Every row gives one point. Any point is a mix of the corners, with weights that add up to 1. It lies inside the corners' shape when no weight is negative. Say inside or outside, and name the corners with a negative weight.

Corners:
(1): [-60  27 -85]
(2): [-46  27 -11]
(3): [-64 -14 -39]
(4): [ 83 -55  45]
Points:
[-47  -2 -46] => inside
[ 63 -47  32] => inside
[ 33 -20  18] => outside (3)
[-29 -27 -44] => outside (2)
[ 28 -12  -1] => outside (3)
[-57 -10 -35] => inside

Corners:
(1): [-44  44 -11 -23 -39  29  44   3 -33 -25 -21]
(2): [  4  33 -34 -58  -2  60 -20   8 -12 -45  25]
(3): [ -6 -20  15  32  68  -3  33   4  45  19 -21]
(4): [-49  -9  49  39   6 -48 -41 -21  -9  33  11]
(5): [-18   8  69  37  42   2  -7 -73   3  41   5]
(6): [ 46   9   4  65  -9  33 -12  22  45  12 -29]
(7): [ 17  65   1  -6  31  27 -30  25 -11 -83 -18]
(8): [-37  28  95  31  60 -29  -8  -6  55  72 -10]
(9): [  8  41  26 -11 -20  33  27  34 -38 -51  30]
(10): [-24   2  40  18  34  49  -4  31   9 -21 -42]
(11): [-46   8  59  -1 -64 -16  12 -49  17 -23  42]
(12): [ 21  -5   6 -46 -40  14   8  -4 -31 -29 -16]
Points:
[-30  -2  52  42  24 -36  -7  -4  39  23 -32] => outside (2, 5, 9)
[-31  21  27 -19   3   1   1   2  -5 -12   5] => outside (5, 6)
[ -5  25  17  -3  10  22  -4   2  -6 -27 -11] => inside
[-18  40  13 -21 -27  24 -20  -6 -39 -67   9] => outside (3, 6, 8)
[-10  23  17 -11  12  28  -6   5   3 -13   3] => inside
[ -6  12  19  11 -12  17   4  12  -1 -30 -12] => outside (2, 5, 8)
[-5 10 20 15 32  9 10  2 17 -9 -9] => inside
[-18  13  31   3  -1   4   1 -16  12  -1  -4] => outside (9)
[ -1  23  32  18  30   9   0  10  -1  -2 -21] => outside (2, 11)

Corners:
(1): [-26 -14 -15 -26  15  55  10  -1  -2 -17  10  11 -45  24  49  28 -10 -27
 -50  22]
(2): [ -6 -31  -5 -12 -11  14  16  -3 -19 -29  -6  -3 -14  -3  -8  -4 -35  29
   9  33]
(3): [ 16   4  41  30  -2 -27  19 -20 -18  -2 -27  53   2   5  -8 -48 -36   5
  35  -7]
(4): [-16   6  -6  -9  15  71 -11  48  -8  45   7  -1  17 -18  24  24 -15 -35
 -59  12]
(5): [ 12  -1 -14 -10  21   0   0   1  -7 -16  31  28  -2  -3  -8 -14 -34  44
 -32 -30]
(6): [  4 -59  23  14 -27   7 -46 -14  21  14 -12  -5   0 -84  38   9  60 -39
 -31   2]
(7): [ 29 -21 -13 -24 -34  18 -30 -20 -29  28  -6   7  -8 -56 -32  13  72 -48
  -1  -1]
(8): [ -2 -45   9  -8 -20  -9 -57   1 -13   5  17   2  11 -32 -16 -59  30 -40
   6  11]
(9): [-48 -45 -10  23 -28  -1  -6  10  -2   5 -15  -1  -7 -40  -5 -18  95 -25
 -22 -15]
(10): [ -4  13 -21  15  31  12   0  -1  -1   0  27   3 -44   5   2 -31 -12  23
  68  -9]
(11): [-30 -13   2 -23  31  -8  32 -27  11 -14  35  21  13  47  -6  -6 -19  21
  36   6]
(12): [-14   4 -32  -5  23  65 -35  -7  21   0 -14   8   5   5  -5  31  37  -8
 -55  24]
(13): [  9  -9   6   0 -42  -2  12 -10  41 -48   6   1  -6  34  -7  13 -32   5
  28  -6]
(14): [  0 -59 -35  10 -14 -27 -45  -1  16  25 -55  11 -12 -23  15   1  48 -35
  17 -22]
(15): [ 12  14 -50 -25  14  71  30 -22  -3  20  18 -13  34   8  54 -29  28  10
 -49  40]
(16): [-17 -17  28 -37  -4  13  17   1 -23  -7   6  17 -11  25   4 -35 -13  64
  61 -10]
(17): [  3  -4  16   8   9 -65 -31 -17 -29 -16   4  15 -13  18  16 -20   9  33
  41   3]
(18): [  2   8  -4 -36  38  30  -3  -2  11 -14 -28 -55 -12 -27  51  -7   7 -19
 -76  20]
(19): [ -9 -47  -9  29 -16  51 -35 -10 -26  10  -5 -11  24  -4  -5   0  42 -41
 -14 -35]
(20): [ 15 -24  -5  -4  14  63  22  15   6  36   4 -24 -41  21  24  32   9 -16
 -48  26]
(21): [-23  22  -3 -11 -21 -11  -6 -21 -11  21  17  13 -42  27 -18  -1 -72  38
  12  -1]
Points:
[  0 -14  -9  -2  -1  24  -9  -4   3   9   0   2   1 -10  -2 -10  13  -7
  -6  -9] => outside (1, 2, 17)
[ -2 -17  -8  -5   4  22  -5  -1  -2  -3   3   3  -6  -3  10  -4  10  -5
 -10   3] => outside (21)
[-15  -8   1  -9   5   6   6  -1   4  -5  -6   2 -27   2  12   4   2   5
   1   8] => outside (5, 8, 15, 19)
[ -2 -17  -5  -4   8  18  -6  -1  -1   1  -2  -2  -6  -7  13  -7  16  -9
  -8   4] => outside (21)
[ -7  -8   0 -11  -6  49  -4   1   0  18  11   1   8 -14   7  11  14 -35
 -59   8] => outside (2, 10, 14, 16, 17)
[-15  -8   3  -4   5  12  10  -9   9   3  -5   6 -17   9  21   3  -5   5
   2  14] => outside (5, 7, 8, 19)
[-13  14   0 -15   8   4 -14 -10 -15  -3  32  11  18   9 -20 -43  -7   8
   8  -6] => outside (1, 2, 6, 14, 20)
[ -2 -14 -12   5   1  23 -12   6   3   3  -4   0  -7  -7  16  -4  -1  -5
 -30   4] => outside (7, 11, 16)

Corners:
(1): [  7 -32  42 -16 -25  23 -14 -20   3   6   1  45 -26 -31  80 -16  18 -29
 -36 -11]
(2): [-13 -47 -62  48  30 -53 -54  11 -46   6  -9  -2 -11  18 -68  33 -27  30
  41 -33]
(3): [  8  13 -34  57  37 -28   0  34 -69 -20  11   4 -50  31 -19  45  12  30
  24 -15]
(4): [ 11 -31  69   0   3  -6  31 -19 -24 -23  -8   1  -7 -16 -27   6   8  -2
  15 -33]
(5): [-34 -14  28  37 -13   6  14 -24  30  -7 -18  49 -27 -17  22 -35  25  10
 -19 -57]
(6): [ -3 -22 -21 -34 -36  51  40 -12 -15  10  26 -23   7  -6 -13 -43 -17  72
  15 -18]
(7): [-35  50  30 -13  34  27 -54  26  -5 -24 -67  61 -13 -69  35  23  62 -64
 -52 -18]
(8): [  5  13 -21  67  21 -25 -10   5 -16  22  -7 -58  -8  49 -10  23   5  32
  45 -16]
(9): [ -8  -8 -36 -26 -13   8  57  14 -52  12  18 -73  18  34 -77 -46 -49 -16
  24  -9]
(10): [-48  27  32   0  12 -29  23 -15  -4   1 -32  49  45 -37  60  16  12 -22
 -80 -23]
(11): [-47 -56  12  15  20  32  15 -49 -15 -28  13  19 -11  24  -9 -47 -10   6
 -17  25]
(12): [ 26 -10 -47   0 -25  20  28 -40 -36 -46 -14 -37   5  -6 -43 -24 -34  -2
  29 -12]
(13): [ 53  -5 -31  15  77 -33 -40  23  -9 -23  -3  22 -12  27 -15  11 -11  25
  21 -50]
(14): [ -3  34 -33 -11  30 -68 -66   0 -23   6 -55   9 -44   3 -52  57  95  -6
 -69 -53]
(15): [-15  12  11  -6  20   4 -15 -29  50  10   6  62  36 -37   9  43  59 -35
 -23 -44]
(16): [-65  -1   7 -21 -25 -20   8 -15 -13 -33  44 -26 -16  -1  18 -13 -14  28
   2 -26]
(17): [  2  42  -1   3  38 -31 -33 -27   1  24 -31  49 -20 -63 -16   7  24  -8
 -21   2]
(18): [ 13 -12   2  -3 -49  13   7  18 -12 -21  22 -12  -3  45 -53  -2 -63  24
  31   6]
(19): [-21 -32  -8 -28 -28  -2  50   9 -33  -3 -14   1  11  50  -9 -30  -1  16
  78  25]
(20): [-14 -34  12   9   2 -35  27  34  32 -44   8  10   7 -42  -1   6  16 -17
 -30   8]
(21): [  5  12 -39  11 -26 -21 -17  14 -54 -19  36  -1  44   9 -46 -67  -2   2
  26  11]
Points:
[ -7  -9 -12  10   9   1 -15 -16 -13  -5  -4  15 -16   0 -11  -6  21  17
  16 -26] => outside (9, 10, 18, 20)
[-13   1  -2  -4   4   2   4   4 -16  -8 -10   4  -1  -8 -13  -8   6 -14
  -5 -15] => inside
[  4 -20  16 -16 -24  23  30 -35   3   2  24  10  18   3  12 -38 -20  11
  20 -11] => outside (2, 3, 7, 14, 20)
[-16  43  51 -15 -29 -14 -11 -13  28 -14 -33  31  11 -61  26  10  38 -68
 -70 -30] => outside (2, 3, 6, 11, 13, 19)
[-22  -4  -2   6  -2   0   4 -13 -21  -6   0   6  -6   4 -11  -4   6   5
   0 -12] => outside (13, 20)
[-19   0   4   7  21  -5  -5 -13 -16  -3 -20  13 -16 -11   3   8  17  -1
  -6 -30] => outside (18, 20, 21)
[-19   2   5 -13  -4 -14  -3  11  -6   2 -13  24 -22 -22 -10  21  30  -3
  -5 -25] => outside (8, 10, 11, 12, 13, 21)
[-10  -8 -17   2   1 -13  -6  -2 -21  -5  -2  -3  -7   4 -26   1   2  14
   2 -22] => inside
[-30  -5   1  -4  -3 -10   3 -10 -13 -19  12  -1  -7  -1   1  -7  -1  11
  -3 -19] => inside
